Each wall is flat, endless, passes through zero and stands at right angles to its row. A trip goes straight from one point to another. List the walls that it crosses, first one first.
In the rows, 128 means zero.

Walls:
(1): [158 193]
(2): [107 178]
(3): [145 135]
Trips:
[136 145] to [116 153] -> 3
[ 67 143] to [124 114] -> 2
[144  94] to [202 121] -> 1
[101 136] to [116 104] -> 2
[124  77] to [110 131] -> 2
[150 144] to [108 164] -> 3
[130 107] to [139 125] -> 3, 1
[159 131] to [145 167] -> 2

Walls:
(1): [127 113  77 131]
(2): [155  81 133 106]
(3): [120  98 123 155]
(4): [134 131 100 163]
(5): [162 130  97  82]
Trips:
[162  85  88 148] to [136 162 137 136] -> 2, 3, 1, 5
[112 166 147 113] to [ 82 167 140 186] -> 4, 3
[143  80 126  90] to [147 100 104 113] -> 4
[106 126 142 172] to [149 161 111  99] -> 3, 5, 1, 4
[128  76 135 149] to [185 144 136  85] -> 4, 5, 1, 3
[133  93 102 117] to [146 104 126 131] -> none
[154 151 108 112] to [123  87 168 132] -> 2, 4, 1, 3, 5
[182 125 121 146] to [164 129 107 114] -> 3

Walls:
(1): [ 57  92 132  86 125 164 100 127]
(2): [149 170 165 148 144 154 178 120]
(3): [132 127 154 101 165 152  69 146]
(4): [148 153 147 130 146 119 160 186]
(5): [128 143  93 151 136 123 121 160]
Trips:
[154  90 125 147 103  79  95 134] to [154 107  72 155  84 123 132 159] -> 4
[140 131 122 200 125 145 111  94] to [118 184 148  97 159 145  80 124] -> 3, 1, 5, 4
[141 149 116 177 117 130  77  77] to [171 165  90 127 157 144 174 146] -> 3, 2, 4
[141 141 102 130  96 129  88 106] to [101 165  56 127 116  59 121 145] -> 3, 4
[112 140 116 125 116 101 116 123] to [133 135 129 151 157 123 125 111] -> 1, 2, 3
[166 146 111 120 146 153 130 102] to [143 126  99 169 166 153 146 146] -> 5, 4, 3

Walls:
(1): [126 148 165 152 120 133  70 111 104 113 157]
(2): [131 112 142 197 115 110 151 121  75 127 159]
(3): [116 145  65 113 109 151 123 108 194 107 125]
(4): [140  79 125  84 141 178  99 169 120 131  96]
(5): [131 112 111 135 154 132  91 180 124  96 169]
(6): [103 105 117 132  76  96 138 150  97  75  82]
Trips:
[134 112 133 124 113  96 107 152  77 108 188] to [139 163 120 153 118 143 199 105 104 105 118] -> 5, 1, 3
[ 95 137 136 147 124 134  83 137 135 180 166] to [146 125 148 152 137 131 109 134 174 155 151] -> 3, 2
[126 137 129 143 146 121 142 140 105 112 128] to [152  95 152 126 184 115 141 106 152 140 157] -> 6, 1
[110 134 108 119 142 119 136 183  90 118 165] to [133  55  97 154 108 116 151 129 104  96 157] -> none
[122 105 123 116 182  80  87 191 186  83 139] to [110 140 135 123 143 130 190 108 160 133 144] -> 6, 4, 5

Walls:
(1): [121 140 149 155 105 141 139 136 128 135 119 132 181 154]
(2): [ 82 119 161 115 117 116 119 131 145  88 105  68  83 114]
(3): [167 124 155 143  87 164 123 189 126 155 105 145 118 106]
(4): [146 127 135 140 172  87 138 155 148 123 109 138 161  98]
(5): [119 156 104 128 126 139 144 134  75  82 121 152 103  98]
(6): [114 142  80 119 170  88  76 175 103 106  85 129 114 114]
(7): [170 173 164 128  84 128 128 122 112 106 104 120  38 178]
(8): [160 150 160 133  81 125 137 108 139  99 120 129 170 133]
(9): [112 137 141 119 160  94 136 130 155 128  86 128 120 166]
(10): [142  83 123 179 134  94 122 150 108 110  98 123 135 114]
Trips:
[103 122 127 145 157 113 134 156 122 104 165 136  70 111] to [125 177  89  90 106 107 151 135 112 129 140 133  64 155] -> 4, 9, 10
[110 138 165  64 124 140 141 128 138 168 143 146 134 126] to [134 176 160 154 122 100  84  84 131  73 112 157 118 134] -> 8, 7, 2, 3, 5, 6, 4, 10
[140 119 132 113  90 118 134 124 111 128 144 141  82 102] to [ 95 106 153 101 114 137 118 103 141 119 124 118 128 118] -> 8, 3, 5, 7, 9
[152 129 131 157  78  80 104  69  92  88 138 160 103 154] to [ 76 131 144 170 107 112 122 114 141 148 108  77 156 139] -> 1, 2, 9, 5, 7
[160 116 123  91  93 160 178 116 157 134 151 154 117 132] to [103 171 124 121 146 158 153 122 135 138 114 144 129 147] -> 1, 5, 9, 3, 8
[124 168 128 143 148 117 165 106 149 102 171  86 122  86] to [134  96 163 159 172 118 157 122 141 137 171 197  98 167] -> 8, 9, 2, 5, 7, 10
[124 122 182 171 110 140 100 114 142 145 147 139  75  95] to [114 117  92  94  62 130 143 156  40 139 139 135 150 153] -> 5, 1, 2, 8, 10, 6

Walls:
(1): [106 178  72 111 170 120 105 140 103  67 145 177  85 137  77  74 125  76
 124 163]
(2): [136  98 133 108 118 111  75 113 127 107 127  96  58 181 129 116 128 154
 135 143]
(3): [164 191 163 163 161 162 141 122 139 105 143 158 143 115 139 168 127 158
 127 133]
(4): [100 135 102 120 172 112 199 106 136 164  42 126 120 110 105 128 133 141
 152 108]
(5): [163 146 152  93 129 133 214 129 146 139 103 124  90 173 147 142 111 139
 123 148]
(6): [140 128 131 146 139 105  94 111  71 141 148  93 104 119 116 157  91 101
 176 102]
Trips:
[153 134  92 113 190 135  93  87  91 143 138 143 133 141 162 119 148 128
 169 107] to [184 131 126 117 111 150 121 135 120  92 131 118 121 138 104 148  79  77
 150 153] -> 4, 5
[159  80 118  86 132 124 104 166 117 140 174  90 161 108 134 148 164 140
 167 126] to [ 83 158 111 102 135  53  88  93 165 182 107 121 127 133 149 126  93 125
 114 111] -> 4
[113 130 146 152  88 147  91 168 107 144 151 156 118 131 139 135 118 102
 136 125] to [141 128 145 154 164 160 139 126 111 134 124 173 118 126 160 161 125 150
 173 136] -> 3, 1, 5, 4
[139 133 180 142 119 103 136 135 118 167 144 135 166 154 141 101 135 119
 108 137] to [150 159 107 142 158 100 123 177  97 125  72  82 142 123 157 111 164 108
 123 129] -> 3, 4, 6, 1, 5
[174 127 141  97 108 115 165 114 126 100 146 161 126 151  91 117  71 134
 118 138] to [ 79 129 119 114 111 173 121 119 151 113 127 105 142 116 133 127 137 124
 111 119] -> 2, 3, 5, 1
[126 133  96 130 120 137 157 121 145 109 109 113 123 130 114 129 140  56
  99 142] to [ 89  71  95 143  89 117 154 105 110 116  60 151 165 120 161 128 166 120
 100  96] -> 5, 1
